Each row is a point. The points of each table are mixes of a few directions, plus a little noise. Count the directions of each table, and those that both share. Where both have some left over, give the other angles between the two spaces (their principal angles), to ten degrees, smallest first.

First:
[[-0.02 -0.23 -0.78]
 [ 0.38  0.55  0.00]
 [-0.11 -0.08  0.29]
 [-0.01 -0.13 -0.46]
 [-0.23 -0.09  0.95]]
Second, 7 rows:
[[-0.07  0.01 -0.03]
 [-0.62 -0.03 -0.25]
 [ 0.53  0.14  0.13]
 [ 0.00  0.07 -0.06]
 [-0.39  0.11 -0.26]
 [ 0.56  0.68 -0.28]
 [-0.01 -0.97  0.75]]
Directions: first 2, second 2, shared 1; angles 60

First (9 x 6):
[[ 0.38 -0.06 -0.08  0.25 -0.60  0.26]
 [-0.07 -0.14 -0.04  0.00 -0.04  0.60]
 [ 1.16  0.28  0.03 -0.01 -0.25  0.00]
 [ 0.48  0.29  0.15 -0.40  0.71 -0.24]
 [-0.04 -0.08 -0.07  0.30 -0.58 -0.11]
 [-1.01 -0.28 -0.04  0.10  0.06  0.02]
 [-0.13  0.18  0.09  0.10 -0.08 -1.23]
 [-0.84 -0.35 -0.09 -0.01  0.15  0.68]
 [ 0.09  0.12  0.10 -0.33  0.64  0.04]]
Second (7 x 6):
[[-0.39  0.10  0.38 -0.40  0.64 -0.19]
 [ 0.35 -0.03 -0.16  0.02 -0.03  0.49]
 [ 0.09 -0.11 -0.25 -0.19  0.50  0.89]
 [-0.55  0.09  0.39 -0.33  0.53 -0.44]
 [ 0.30  0.05  0.01  0.23 -0.55 -0.28]
 [ 0.76  0.22  0.29  0.03 -0.49 -0.16]
 [-0.56 -0.32 -0.66  0.65 -0.61 -0.31]]
Directions: first 3, second 3, shared 2; angles 40

First (10 x 8):
[[-0.18 -0.59  0.37 -0.82 -0.25 -0.25 -0.17 -0.37]
 [ 0.66 -0.51  0.32 -0.50 -0.06 -0.36 -0.41 -0.34]
 [-0.72 -0.21 -0.29 -0.11 -0.23  0.52  0.38  0.22]
 [ 0.67  0.72  0.16 -0.05  0.29 -0.08 -0.37 -0.02]
 [ 0.95  0.54  0.46  0.48  0.43 -0.92 -0.53 -0.32]
 [-0.58 -0.01 -0.19  0.35 -0.07  0.14  0.33  0.16]
 [-1.08 -0.04 -0.10  0.08 -0.18  0.16  0.43  0.10]
 [ 0.21 -0.66 -0.31  0.33 -0.13  0.16  0.15  0.13]
 [ 0.25  0.92 -0.18  0.34  0.30  0.29 -0.03  0.27]
 [-0.19 -0.17 -0.21 -0.09 -0.13  0.36  0.17  0.14]]
Second (9 x 8):
[[-0.27  0.19 -0.25  0.38  0.02  0.24  0.24  0.23]
 [-0.26  0.18 -0.24  0.37  0.01  0.22  0.23  0.22]
 [ 0.31 -0.23  0.29 -0.47 -0.04 -0.28 -0.27 -0.27]
 [ 0.28 -0.21  0.26 -0.40 -0.02 -0.26 -0.26 -0.25]
 [ 0.97 -0.70  0.90 -1.40 -0.10 -0.86 -0.87 -0.81]
 [-0.23  0.15 -0.20  0.33  0.02  0.19  0.20  0.19]
 [-0.09  0.06 -0.08  0.11  0.01  0.07  0.07  0.06]
 [-0.59  0.43 -0.55  0.86  0.06  0.52  0.54  0.51]
 [-0.15  0.11 -0.13  0.22  0.01  0.14  0.13  0.12]]
Directions: first 4, second 1, shared 1

First:
[[-0.14 -0.09 -0.44 -0.23  0.48 -0.26  0.80  0.16  0.16]
 [-0.11  0.18  0.20 -0.29  0.14  0.22 -0.08  0.05  0.09]
 [-0.24  0.45  0.50 -0.88  0.71  0.27  0.35  0.21  0.32]
 [-0.50  0.25 -0.37 -0.64  0.13  0.95 -0.52  0.30  0.19]
 [ 0.33 -0.20 -0.12  0.66 -0.42 -0.59  0.24 -0.01 -0.27]
 [ 0.15  0.00  0.42  0.27 -0.43  0.23 -0.82 -0.30 -0.14]
 [-0.18 -0.48 -0.29 -0.25  0.61 -0.02  0.21 -0.52  0.29]
 [ 0.45  0.24  0.21  0.66 -0.55 -0.81  0.56  0.45 -0.40]
 [ 0.00 -0.14 -0.75  0.51 -0.65  0.11 -0.36  0.25 -0.23]
 [ 0.22 -0.21  0.63  0.17  0.02 -0.14 -0.35 -0.58 -0.02]]
Second, 8 rows:
[[ 0.21  0.05 -0.10 -0.10  0.05 -0.04 -0.11  0.03  0.00]
 [ 0.55  0.11 -0.10 -0.03  0.42 -0.16 -0.06 -0.07 -0.24]
 [ 0.30  0.06 -0.20 -0.25 -0.06 -0.04 -0.24  0.11  0.10]
 [ 0.52  0.11 -0.09 -0.03  0.39 -0.14 -0.05 -0.05 -0.22]
 [ 0.38  0.08 -0.23 -0.24  0.01 -0.07 -0.26  0.11  0.05]
 [-2.32 -0.49  0.83  0.74 -0.99  0.53  0.82 -0.12  0.38]
 [-0.19 -0.03 -0.04 -0.10 -0.27  0.07 -0.08  0.08  0.18]
 [ 0.53  0.11 -0.07  0.00  0.45 -0.15 -0.03 -0.08 -0.26]]
Directions: first 4, second 2, shared 0; angles 50, 90

First (8 x 11):
[[ 0.02 -0.31 -0.06  0.12  0.05 -0.05  0.14  0.17 -0.08 -0.03  0.03]
 [-0.09  1.00  0.20 -0.37 -0.19  0.20 -0.55 -0.72  0.36  0.05 -0.11]
 [ 0.04 -0.36 -0.08  0.15  0.06 -0.08  0.18  0.23 -0.13 -0.01  0.04]
 [ 0.06 -1.28 -0.24  0.48  0.23 -0.27  0.69  0.86 -0.45 -0.06  0.17]
 [ 0.08 -0.79 -0.18  0.27  0.15 -0.15  0.45  0.56 -0.30 -0.03  0.07]
 [ 0.02 -0.58 -0.11  0.25  0.15 -0.12  0.34  0.43 -0.23 -0.01  0.09]
 [-0.05  1.02  0.21 -0.40 -0.21  0.19 -0.57 -0.71  0.37  0.05 -0.13]
 [-0.08  1.24  0.24 -0.53 -0.27  0.23 -0.66 -0.87  0.46  0.04 -0.18]]
Second:
[[-0.43  1.13 -0.15  0.38  1.04  0.11  0.41  0.35 -0.31  0.89 -0.21]
 [ 0.86  0.44 -0.39 -0.18 -0.11  0.22 -0.03  0.36 -0.18 -0.77  0.05]
 [-0.46  0.19  0.33  0.03 -0.51  0.45  0.25  0.47  0.09  0.66  0.33]
 [-0.01  0.04 -0.29 -0.21 -0.02  0.00 -0.06  0.38  0.01 -0.57 -0.12]
 [-0.42 -0.03 -0.48 -0.19  1.14 -0.22 -0.14  0.52  0.26  0.13 -0.17]
 [-0.73 -0.01  0.58  0.32 -0.79  0.08  0.34 -0.18 -0.02 -0.06 -0.07]
 [ 0.29 -0.21  0.31  0.29 -0.18 -0.16  0.05 -0.49  0.14 -0.75 -0.03]
 [ 0.53  0.11  0.48  0.44 -0.14  0.10  0.19 -0.49  0.07 -0.06  0.24]
 [-0.07 -0.45 -0.31 -0.47  0.26 -0.05 -0.38  0.10  0.03  1.02  0.15]
 [ 0.10 -0.70 -0.33 -0.57 -0.48 -0.23 -0.49 -0.28 -0.20  0.11 -0.11]
 [ 0.34 -0.52  0.25  0.16 -0.20 -0.31 -0.14 -0.74  0.11 -0.60 -0.07]]
Directions: first 1, second 6, shared 0; angles 70
